Each row of a before or after table is a point. One or more steps were done to the points. Then noise was added and the rows were shuffled. The steps act on how far a point lies along the listed directions, d1 being the first. What was done? A step turns or swaps two directions, mirrors them in a line or flattens them onto one, adds a multiple of one to another, or multiplies one. Angles are multiples of 10 degrees, from the lower direction toward the higher: turns from -170 to 170, lines from 10 to 170 but not 90. Use the fewest steps. Two steps may share a direction if one is a turn and the other turns, adds or multiplies; they go together, in the order done. Otherwise the lowest direction goes first.

Directions:
(1): [28 26]
(2): [ 26 -28]
Before, 9 rows:
[[-37  -4]
 [ -6  -8]
 [ -5  23]
 [ -3  20]
 [  6  11]
 [-12 -12]
 [ 29 -78]
 [-52 -22]
 [  4  14]]
After, 9 rows:
[[ -9 -11]
 [-17  33]
 [  3  11]
 [ -9  54]
 [ -4 -12]
 [-19  -9]
 [-16  -7]
 [  0  17]
 [ 82  21]]
Steps: mirror d1 and d2 in the line at 70 degrees

Directions:
(1): [-28  18  22  36]
(2): [  8  42  20 -27]
(3): [-34  16 -37 -12]
Before:
[[-23 -10 -49  15]
 [ -6  44  29 -46]
 [-75   1 -26  32]
 [ -3   2  26  18]
 [ 16  -4  16  11]
 [ -9  18  48  19]
 [-12  57  18  -8]
 [  2   7 -55 -59]
 [ -2  27   9  -5]]
After (9 x 4):
[[ 26 -12 -19 -16]
 [ 17  23   9 -55]
 [ -9  19  14  17]
 [-15 -42 -13  38]
 [-17  41  25  25]
 [-45  11  35  39]
 [  2  18  14 -14]
 [  4  10   3  -3]
 [-11  35  26 -12]]
Steps: swap d1 and d2; multiply d3 by 0

Directions:
(1): [  9  39  16  14  -6 -13 -38  47]
(2): [ -4  -3   4 -50 -15 -43  27  25]
Before (12 x 8):
[[-18  13  -1 -32 -22 -49   9  50]
 [ -5   2  18 -36  -9 -35  30  23]
 [ -6 -41 -36 -28 -14  -8  79 -64]
 [  8  18 -20  11  -4  15 -16 -16]
 [ 11  34   1  17   6  14 -46   6]
 [ -2 -11  -5 -14 -13 -29   3   6]
 [  6  11  -1  55  16  40 -30  -2]
 [-19  32   4  25   5   0 -27  28]
 [-12  -3   2  13  12  16   4  -1]
 [  0 -25   1   4  26  15   3  -6]
 [  0  25  14 -52 -16 -52  -7  47]
 [ -1 -16   5 -73 -24 -47  36  40]]
After (12 x 8):
[[-14  34   1  48  13  20 -39  18]
 [  2  30  15 -27 -11 -34 -18  35]
 [  6  10  -4  64  22  48 -35  -4]
 [  7  21 -23  14  -6  16 -16 -16]
 [  1 -28   1 -10  23   6  12  -3]
 [-11  -4  -1   9  11  12   6   1]
 [ 13  34  -4  39  11  32 -56  -6]
 [ -6   3  18 -35 -13 -32  29  20]
 [ -2 -19   6 -78 -24 -48  42  41]
 [-10 -48 -34 -78 -28 -51 106 -39]
 [ -5 -10  -7 -14 -12 -33   1   3]
 [-14  15   1 -14 -18 -32   0  47]]
Steps: add -0.7 times d1 to d2
